Each row of a before or after table is a point. The points were changed in one or more steps. Then noise was added and the rows were shuffled. The steps act on columns, c1 being the first. Write out the steps. A step turns or swaps two columns, mirrors them in a line or flattens them onto one, adds a multiple of one to another, or multiplies or shifts one. Angles are multiples of 10 degrees, from the lower column toward the higher: turns from -170 to 170, lines from 10 to 170 but not 90. Use the fewest steps. Two steps may share a column if one is a turn and the other turns, adds or multiplies; they go together, in the order done. Otherwise the lowest column goes first.

Before (8 x 2):
[[ -9  32]
 [-10 -68]
 [ 27  23]
 [ 23  49]
 [ 39 -58]
 [ 44  30]
 [ 17  29]
 [  7 -69]]
After (8 x 2):
[[  9  34]
 [ 50  53]
 [-46 -65]
 [ 32  29]
 [ 60  31]
 [-28 -69]
 [ 38  26]
 [ 15 -54]]
Steps: add 0.5 times c2 to c1

Before, 14 rows:
[[ 24  41 -67]
 [ -7 -22  83]
 [ 18  -2 -47]
 [ 53  25 -43]
 [ -5  34  57]
 [ 26   7  67]
 [ 35  29 -78]
 [-14  -6  57]
 [ 38  -2  91]
 [ 14 -49 -36]
 [ 31   7 -30]
 [ 44  26 -60]
 [ 39  -8 -47]
 [ 29  10  75]]
After, 14 rows:
[[ 55 -31   2]
 [ 39 -24  30]
 [ 45 -48   4]
 [-15  38 -23]
 [ 29  39 -34]
 [ 30  40 -43]
 [ 38  53 -41]
 [ -9  60 -22]
 [ -7  23 -59]
 [ 32 -22   7]
 [ 10 -10  65]
 [ 24 -54  -4]
 [ 20 -27  27]
 [ 35 -56  14]]
Steps: turn c2 and c3 by -120 degrees; multiply c2 by 0.7

Before, 8 rows:
[[-30  -9 -13 -12]
 [-44 -19  -6 -10]
 [-13 -17 -35 -75]
 [-12 -19   4 -46]
 [-41  -6  27 -14]
 [-23  46  77  -4]
 [-17  -6 -23 -12]
 [-30  14 -24 -95]]
After (8 x 4):
[[-34 -16   5 -43]
 [-60  -9  24 -12]
 [-35 -21 -40 -78]
 [-64 -20  -5 -12]
 [-35  -5 -25 -10]
 [-51  -6 -12  -7]
 [-38  48  75  -1]
 [-49  18 -22 -91]]
Steps: shift c1 by -20

Before, 9 rows:
[[ 65   2 -24  -7 -28  71]
 [ 31  16  77 -39 -12 -14]
 [-11 -53 -37 -31  -4 -44]
 [ 42  -4  13  24  41  12]
 [ 47 -14 -11  37  -7 -83]
 [-29  22  -9   7 -84 -11]
 [ 36  -9 -39 -20 -46 -45]
 [-60   6  -8  28 -71  16]
 [  7  20 -71 -15 -43 -70]]
After, 9 rows:
[[-42 -23  -1  25  41 -20]
 [ 29   2   1   6 -82  10]
 [ 36 -72  -1 -29  -6 -27]
 [-16  -2  -4 -40 -10 -27]
 [-95 -17  -1  -2 -29  10]
 [  0 -29  -1 -21 -46 -59]
 [ 16 -37  -1  37  -8 -95]
 [ 37   0  -1 -17 -43 -56]
 [ 37  -9   1  27 -71  51]]
Steps: mirror c1 and c6 in the line at 110 degrees; shift c2 by -20; multiply c3 by 0

Before:
[[ 24  25  30  -4 -13  30   7  11]
 [ -8 -21  17 -34  17  10 -38 -26]
 [-21  19   7  -8 -22  -2  -5 -17]
 [-13   2   1  27 -12 -24   5  10]
 [-20   9 -11  18  -4  26  17  36]
 [-35 -14  11  13   1   6  -1 -37]
 [ 21 -17 -35  23  -5 -17  15   5]
 [ -4 -14  21 -16 -16   9   5  -8]]
After (8 x 8):
[[-15  44   0  27 -11 -25  12   9]
 [ 25  63  34  -4 -11  28  19  11]
 [-18  58   8  -6 -21  -2 -14 -19]
 [ 23  24 -36  23  -5 -18  39   5]
 [-35  28  12  12   4   3  -4 -36]
 [ -8  18  18 -34  18   9 -97 -27]
 [ -3  27  23 -14 -15  10  12  -9]
 [-19  47 -11  17  -4  24  43  34]]
Steps: shift c2 by 40; multiply c7 by 2.5

Before, 11 rows:
[[-60 -38  -4  55 -41 -21 -17  28  -6]
 [ -3  -7  30  66 -46 -32  -6  40 -50]
 [-60 -39 -20  15  -6  -4  12  27 -16]
 [-25 -13 -19 -41 -22   8 -95  66  60]
 [-41  21  -1  60 -23   4  -9  32  10]
 [-47 -18 -74  52 -15 -24 -25  -5 -24]
 [-55 -40 -22  47 -39  50 -84  -6   8]
 [ -8 -50  22  12 -31 -47  39 -62  59]
 [ 14 -31 -12  -5 -13  51 -64  33  45]
 [-25 -21  26   5  18  -8 -53   3  26]
 [-17 -10  37 -48 -41 -51  61 -80  29]]
After, 11 rows:
[[ -6 -49  37  32 -13 -47 -18  57 -60]
 [-51 -20   2  22  80 -31  49 -22  -7]
 [ 12 -30   8 -43   8  50  43  49  37]
 [-29  -8  22 -95  24  10  48  53  64]
 [ -3  -8  51  47 -16 -33  47 -49  44]
 [-60 -40  39  33   7 -20  46  -9  27]
 [-37  26  20  38   4   2  46  11  30]
 [-58 -39  -1  23  25  -4   4 -10  29]
 [-54 -39  33 -21  28  49  94   9  -7]
 [-17  -9  46   2 -27 -52 -84  31 -80]
 [-31 -23 -15 -28 -27  -6  42  24   1]]
Steps: mirror c3 and c5 in the line at 140 degrees; mirror c4 and c7 in the line at 20 degrees; swap c8 and c9

Before, 11 rows:
[[-46  -1 -67  22  44  17  50 -16  37 -27 -22]
 [-36 -17  14  -9 -14  18 -33 -33  27  57 -20]
 [-43  13  20  20 -58  -8 -29  71 -24 -39 -20]
 [-34 -26 -38 -14  28  42 -42 -25  26 -49 -21]
 [-21 -59 -23 -18  15 -11  15  -7 -29 -30  23]
 [ 50 -54 -52  31  30  -8 -15 -14  -6  52  48]
 [ 21  33 -27  21   8  54  13  -5 -30  36 -38]
 [ 22  36  12  -9 -57 -26  57 -11 -16 -21  29]
 [ 44 -64  21 -36 -41 -43  -1  -4  10 -17  -1]
 [-39 -43  -8  11 -33  32  41  13  31  28  38]
 [ 11  28   7 -16  45  50  10  16  -7  50   2]]
After (11 x 11):
[[ 81  20 -94  30  29  -9 -50 -12  -5  51   3]
 [-52  20 -53 -12  28  42   6 -25  29 -48 -46]
 [-63 -13 -53   8 -33  34 -22  13  29  28  50]
 [ 33  40  21  21  11  54  40  -4 -30  36  -3]
 [-33  -7 -82 -18  15  -9 -16 -11 -29 -29  20]
 [-73  56 -47  23  44  18  37 -13  39 -31  39]
 [-61 -22 -11 -11 -10  19   6 -31  27  57 -36]
 [ 70 -49 -59 -36 -39 -42   3  -5   9 -14  -3]
 [ 19   8  38 -17  43  50   1  19  -6  50  10]
 [ 33   8  47  -9 -57 -28  -9 -13 -17 -20  64]
 [-70 -10  27  19 -58 -11   8  69 -21 -39 -35]]
Steps: multiply c1 by 1.6; turn c2 and c3 by 60 degrees; multiply c3 by 1.3; turn c7 and c11 by 70 degrees

Before, 14 rows:
[[-11  11  11 -53 -40 -63 -17  38  42 -73 -60  15]
 [-64  27  -4  37 -14 -89 -59 -32 -16 -23  34   6]
 [ 58 -10 -67 -24  51  31  34  34   6 -10 -39 -26]
 [ -9 -40  15   2 -15 -86   9 -33 -27  33  32   7]
 [-69 -13  14  20 -49 -47 -34  71   4  18  25  35]
 [ 30  59   1 -21  38  32  31   7  17  35  29 -50]
 [-71 -16 -68 -44  30  37 -19   6 -14 -20  66   0]
 [-23 -70 -43  44  14 -10  19 -55  37  36  15  24]
 [ 39 -60  17  47   5  13  10  53 -56 -83  53 -53]
 [-32 -27 -13   5  61 -21   3   2 -11   1  49  63]
 [-25 -26 -38 -50  19   4 -91  54 -36  21 -54 -43]
 [ 51  63 -58 -31 -26 -68  19 -12  25 -53  69  50]
 [-74  14  35  29 -25   8 -13  40 -95  42 -34 -43]
 [ 58  58  -8 -40 -66   2 -52 -35  27 -35  46  61]]
After (14 x 12):
[[-23 -35  18  46 -34  13 -84  53 -34  10 -13 -69]
 [-13 -25  16  -3  13 -86  33 -33 -27   9  -9  -2]
 [-26  -3  13   0  82 -46  17  69  -9 -34   0  35]
 [ -1  34  -5  32  67 -91 -25 -34 -16 -57  12  -2]
 [ 41 -40 -38 -41  10   5  21  55 -18 -93 -15 -54]
 [-14 -11  12 -63  18 -64 -72  38  36 -17  -3  27]
 [ 62  -8 -12  27  10 -21   1   2 -34   5  -4  57]
 [-64  66  -8 -60 -40   2 -34 -34   5 -52  25  69]
 [  5 -57 -42  46  22  -9  36 -55  27  19 -21  35]
 [ 31 -21 -67  -5 -74  32 -10  34  15  33  -9 -21]
 [ -5  -1  35  18  80  10  44  39 -74 -12  -1 -72]
 [-31  78 -59 -38 -44 -67 -52 -12   6  19  27  55]
 [ 66   7 -68 -32  52  36 -20   6 -13 -19   1  -4]
 [ 29  61  -1  -8 -43  34  35   9  32  31  23 -43]]
Steps: turn c4 and c5 by -20 degrees; turn c1 and c5 by -110 degrees; flatten c2 and c11 onto the line at 20 degrees; swap c7 and c10; turn c9 and c12 by 20 degrees

Before:
[[ 25 -18  21  21 -17 -32  -7   8  15 -33   8   9 -28 -57]
 [ -7   0  47 -14  21 -27   2   9 -38  43  -5  25 -28 -21]
 [ -8  -9  -7  24   5  50  10   5 -17  10 -11  12 -19  11]
 [-14 -35  -2  23 -51 -25  26  -5 -18   4 -32   8 -20 -15]
 [-22 -23   0  -4 -26  24   8  -8   3  41  38  18 -28  18]
 [  0  11 -34  18 -19  13  16  34 -32  -1   0 -19  13   0]
 [  7   9 -12  20  19  21 -25  -4 -29 -20 -12  -5  -5   7]
 [-13  20 -29   7   4  24 -12   5  16  13  11  49   3  -4]
 [-39  32 -42  38  17 -21  33   4  21 -15  23   0 -15 -35]
 [-21 -28  16  -6  -3 -15   7  32  -5  14  18  -8   7  -8]
 [  6  18 -11  -8  14  24   3  -1  10 -41  14  14  -6  -9]]
After (11 x 14):
[[-39  30 -61 100  16 -22  31   6   0 -14  -1   1 -12 -32]
 [ -7   2  18 -35  20 -26  39  10   1  45   0  25 -27 -21]
 [ 29 -16 -11  52 -16 -31   8   7   1 -33   1  10 -25 -57]
 [-20 -30   0 -15  -3 -15  -7  32   0  15   3  -9   7  -9]
 [-23 -22  24 -10 -24  25  37  -7   3  41  -2  21 -29  17]
 [-15 -36 -25  59 -52 -24  39  -4   0   4   2   7 -21 -13]
 [-15  20  -6  16   5  23  63   6   0  14  -1  52   1  -6]
 [ -8 -11  42  59   4  50  28   4   3   8   2  14 -21  11]
 [  5  16  13 -20  17  23  22   0  -1 -43  -1  14  -7  -8]
 [  9   8  12  50  20  24 -32  -4   2 -20  -1  -7  -6   7]
 [ -1  10 -24  46 -18  11 -16  33   1  -2   1 -20  13   0]]
Steps: add 1 times c6 to c3; multiply c4 by 2.5; add 1.5 times c12 to c7; multiply c9 by 0; multiply c11 by 0

Before, 10 rows:
[[-60  27 -11  14  20  -7  22 -40  39  12 -70   1  -4 -25]
 [-24 -68  18   5 -52  28  25 -19  24  23  48  26 -10  39]
 [-11 -22 -41 -60 -21  -4 -19  48  32 -46 -32 -56  19 -16]
 [-25 -15  15  31   9  33  34 -40 -15  35  18   8  49  32]
 [-23 -57  -5 -24 -50 -26  95  35 -28 -51  48 -53 -49 -17]
 [ 31  34  63 -56 -39  29  85 -35  83   3 -23  33  38 -28]
 [ 31  11 -22 -78  36  63  -6  34 -23 -37  47  -9  -8  22]
 [-29 -69 -17  -1 -22  25  -1 -13  73 -56 -12   9  20   3]
 [ 50  42  11 -20  39 -25  -6  26  39 -23 -39 -32  12  57]
 [ 56 -15 -51  30  39 -16 -16  -3  37  -3   4  52 -40 -51]]
After, 10 rows:
[[ 27  37  -9  46 -17 -27  96  48 -26 -34  63 -53 -49 -24]
 [-52  29  11 -17  12  31  33 -37 -16  40   2   8   9  30]
 [ -9 -58  77  28   5  29  85 -23  72   0 -28  38  45 -30]
 [ 68  28 -45 -18   7 -11 -18 -17  46  -3   7  52  13 -48]
 [ 20 -48  22  -6  -5 -26  -2  11  39 -36 -27 -33  46  61]
 [-35  61  -5  36  -1  25   1  -5  75 -59  11  11  -6   0]
 [ -5  62  25  26   0  29  24  -3  20  39  39  27 -22  38]
 [ 24 -49 -23  65  -8  61  -7  18 -19 -16  55  -8  21  21]
 [-17 -10 -32  63 -17  -6 -18  50  34 -52 -19 -58   5 -17]
 [-34 -14  -5 -26  17  -7  21 -41  42 -11 -69   6 -45 -24]]
Steps: turn c1 and c13 by 50 degrees; turn c2 and c4 by -150 degrees; turn c3 and c9 by -10 degrees; flatten c5 and c8 onto the line at 110 degrees; turn c10 and c11 by -20 degrees

Before:
[[  1  21 -24  -8 -11   0 -13   5 -24  10   6  11 -13  55 -11   4  -2 -32]
 [-11  29  -6 -26 -18 -27  37   5  40  22   8 -12  26  21  18 -14   2  -4]
 [ -2  -1 -24  14 -39 -17 -17  14  12 -11   5   4  12  -8   1  17 -23  23]
 [-20   5 -31 -12   1  20 -15 -14  -5 -15  38  15   4 -11 -13  11  27  -1]
 [ 16  -1  -8   2  16   0 -23 -16   7   9 -35 -19 -17 -24  14  47 -25 -20]
 [-17   3 -29 -10  17  14  13 -30 -16   2 -29 -12  -4   1  19   9  -9  15]
 [  6  11   2 -13   6  11  -8  -6   0  -9  -5 -21 -21 -30 -35  30   3  15]
 [ 18  -8  -6  13  13  26   5  -5   9  23  19  -3  20  12  22  31   3 -14]
 [-50  22   6  25 -11 -22  25 -38  -5  21   8   7 -48 -31  35  15   9  -1]
 [ -4  -5 -13  15   1 -14  22   3  -3   5 -13   5  -4 -43 -21 -18  -3  28]]
After, 10 rows:
[[  4   7  19 -10  15   0 -15   9 -22  12   3   0 -13  56 -17   3   1 -34]
 [ -2  -1  12  15   2 -16  22   8  -6   4 -13 -10  -5 -42 -20 -19  -6  28]
 [ -1   0  11  13  44 -17 -18  40  14 -14   6   5  15  -9  -2  15 -15  25]
 [-16   3  33 -10  -7  13  11 -74 -16   2 -31   4  -4  -1  23   8  -8  16]
 [ 17  -5  11  10 -11  25   6 -11   9  23  19  14  22  13  21  32   5 -15]
 [-22   0  27 -14   9  19 -17 -36  -2 -15  39   2   4  -9 -19   9  21  -4]
 [  7   4   0 -13  -5  11  -7 -13   3 -11  -4 -37 -21 -29 -11  32   1  17]
 [-48   9 -11  22  12 -22  25 -97  -4  21   8  28 -46 -30  22  14   5  -6]
 [ 16   0  16   0 -13  -2 -21 -37  10   8 -37  -7 -20 -24  24  44 -19 -17]
 [-10  12  -3 -27  20 -26  37  10  39  20   9   0  27  20  22 -14   1  -3]]
Steps: multiply c2 by 0.4; turn c3 and c5 by -160 degrees; multiply c8 by 2.5; turn c12 and c15 by -40 degrees; multiply c17 by 0.7

Before (14 x 20):
[[ 27   4  37 -22 -18 -49   7  34 -43  37  -5  43  34 -25  -4 -41  28  47
    3  56]
 [-27  54  25  27  41 -22  17  -5  34  38  28  30  -3 -58  10  49  63 -38
   50  19]
 [-56  33 -17 -10 -34  23  20  35 -71 -59 -10 -28  35 -43  43 -53  68  16
   53  59]
 [-46  57  24 -64   1  39 -12   7   2 -51 -72  18  65  49  44  61 -47 -46
   24  32]
 [-74  53  13 -52  -8  69  48 -39  39  61 -23  45  19   0  -3  -4 -28  44
   16  43]
 [ 39  19  77  33  18  11 -29  34  22  17   8  11  30   8   3 -20   1  -2
  -37 -43]
 [ 21  42 -19  -8   5  -4 -27  31  -8  62 -23  38 -33   5 -53 -41  14 -64
   21 -54]
 [ 30  21  82 -37  78  76 -25 -43 -37 -30  27  52 -22  67 -19  28  27  -4
  -12  46]
 [ 30 -54 -29 -45  64 -34  11  -1   2  11 -19  62  22 -27  55  66  31  -1
  -70 -44]
 [  0  44 -11 -47  26  24 -33 -79 -86  31 -15  -8   6  71  -6 -36 -22  11
   36  12]
 [ 40  33  50 -45 -23  -8  -5 -16  37 -27 -18  73  17 -50  18 -59 -25  38
   -1 -27]
 [ 43 -64  10 -75   8  61   2   9 -73  32  30  73 -38  61  43   6  48 -34
   28  16]
 [ -4 -57 -32  41 -48 -38  11 -66 -55 -52 -90 -28 -20   4  -8  58  16  24
   -7 -37]
 [-59  27   2  51  71  60  72   8  39  -1  -4  38 -55  70  21  22  41   3
   28 -52]]
After:
[[ 39 -48  48 -45 -24 -11   0 -15 -25 -25  -3  73  16 -53  26 -62 -34  -4
    0 -38]
 [ 28 -17 -31 -44  64 -18  28  -1 -44  12  34  66  23 -25 -68  65   6 -33
  -72  -3]
 [-30  18 -51  24  42  -7  27  -6  20  39 -11  30  -5 -55  46  49 -52 -46
   49 -35]
 [ 41  21 -47 -73   9  46 -39  10  15  32 -17  72 -37  65 -74   4 -34 -34
   29  74]
 [ 39  -1  29  36  18 -12 -33  31 -43  17 -18  12  32   9  14 -17 -70 -11
  -38 -17]
 [ -4  -9   2  42 -50 -24  30 -67 -38 -51  95 -25 -22   4 -51  60  15  29
   -5  56]
 [-72 -46  37 -51  -5  79  -8 -37  44  62  10  46  21   1  52  -6   2   8
   16 -41]
 [ 24  71  -7  -9   2 -19 -18  29 -55  64  28  38 -34   4  58 -39   9   2
   22   6]
 [-58 -15 -32  49  76  92  18  11 -54   0  14  39 -52  68  18  25 -24 -23
   29 -42]
 [ 27 -36  -3 -25 -19 -34  35  33  55  40   9  44  33 -26   6 -39 -46  26
    3  42]
 [ 26  10   9 -38  79  39 -68 -40  44 -32 -30  52 -20  66  23  30 -84   8
  -12  40]
 [  0 -17  19 -45  25  -7 -41 -78  12  31  10  -7   8  71  43 -31  20  -1
   39  85]
 [-52 -40 -61 -10 -33  28   1  34  58 -60  33 -27  35 -41  17 -53 -20 -36
   54  74]
 [-48   9  77 -63   3  23 -31   7  32 -52  53  18  64  49  40  59   4 -80
   23  -1]]
Steps: turn c2 and c15 by 110 degrees; turn c2 and c18 by 60 degrees; turn c3 and c17 by -120 degrees; turn c3 and c11 by 160 degrees; turn c6 and c7 by -40 degrees; turn c9 and c20 by -90 degrees

Before (13 x 24):
[[  1   8  -8   2 -23   3 -29   1 -20  62 -10   1  16 -15 -22  10  -3   1
   18  17  15   6  -3 -10]
 [ -9   2   5   0   3   5   5  -3 -21  13  -6   4   7 -13  11   1  -6   2
   16  19 -10  18  10   9]
 [ 10   2  30  -9 -10 -29  -3  11  -6 -10 -14  -6  15  -6   7   3  -3   2
    6  11   1   9 -61  -6]
 [ 16  -9  -3 -40 -18  -9   7   6 -22 -15   9   7  -9  30   4 -19  -2   4
    8  14   6  16  -5  -8]
 [ 15  -8 -10 -11   4   1 -13  34 -14 -16 -11   5  15 -14  -2   7  -5 -14
   12   6 -19  17  -2  14]
 [ 17  -1  -4 -18   4   1   2  -5  -4  -5 -12   0   8  37 -18  -6  -8  -6
   -9  11 -12  12  -1   0]
 [ 16   2  -2 -37   5  -9   5  -3   6 -17  -5   4   7  -9   1   6   1   5
   26 -44 -19  12   1  -6]
 [ 19  -2 -11 -13  -9 -12  -4  -7 -18 -15 -13   2 -20 -11   8  19   2  -4
   21  -4 -13  15   7  -8]
 [  3   5  -9   2 -17   4   4  14  14  -3  13   3  12 -12  12  16 -22  -5
   25  25   6 -25  -2  -6]
 [  5   9  14  -9  -4   1  -2   6  -8  39  -9   1  -5 -10  14   1  -2  -1
  -95  25   0   9   0   5]
 [  6  -4  -7   1  -8 -56 -13  -1  -3   6  -3   8 -18 -13   7  15 -23  -5
   23   2  -9   8 -20  24]
 [  2 -16   6 -14  -4   3 -11  -3   6 -12 -13  12  14  -1  13  11 -16 -15
   24  -5  -1 -21 -21  18]
 [  9  11 -11   1   0   2   4   0 -10  -3  -2  14  -4  -5  14 -12  -1 -20
   24   2 -18  14 -15   8]]
After, 13 rows:
[[  4   5  -9   2   9 -16   4  14  14  -3  13   4 -27 -13  11  16 -21  -6
   26 -18   8  -7 -14 -15]
 [  2 -15   6 -14  20   0 -12  -3   5 -12 -12  11 -25  -2  11  12 -13 -15
   23   7   0 -14   9  44]
 [  9  11 -10   3  12  -2   4  -1  -9  -4  -3  14  13  -6  14 -12   0 -18
   25  -1 -20  -4   4  20]
 [ 16   0  -3 -19  -1  -7   2  -5  -2  -6 -11   0  10  39 -19  -8 -10  -7
   -8 -10 -13 -32   5  -1]
 [ 14  -7  -8 -10   1  -3 -15  33 -12 -14 -10   5  13 -13  -4   8  -5 -13
   12  -4 -19 -51   3  34]
 [ 18   3  -2 -38  -3  29   5  -3   7 -15  -7   3   9  -9  -1   5   1   6
   27  36 -19 -26   3 -15]
 [  5   9  15  -9   2 -12  -1   7  -9  39  -9   1  10 -11  14   1  -2  -2
  -96 -21  -1   5  -3  13]
 [  6  -5  -8   1  21  46 -14   1  -2   5   0   8  14 -13   6  14 -22  -4
   23 -30  -9  36   3  60]
 [ -8   2   4   0 -10 -12   4  -3 -22  14  -5   4  15 -12  11   2  -5   0
   18 -13 -11 -33  -2  22]
 [  2   8  -9   2  15 -12 -30   0 -20  63 -11   0   0 -16 -23  10  -2   1
   19 -13  13 -43 -17 -24]
 [ 12   3  29  -9  58  18  -3  10  -7 -10 -17  -4   4  -6   7   4  -2   3
    8 -24   1 -43  23 -15]
 [ 18  -1 -11 -13  -2  13  -5  -8 -19 -14 -13   2  20 -12   9  18   2  -1
   20  -4 -12  34 -13 -18]
 [ 15  -8  -4 -41  11   1   6   6 -25 -16  10   5  17  31   2 -17  -3   4
    6 -14   7   8 -14 -19]]
Steps: turn c5 and c23 by 120 degrees; turn c6 and c20 by 150 degrees; turn c13 and c22 by -110 degrees; multiply c22 by 2.5; multiply c24 by 2.5
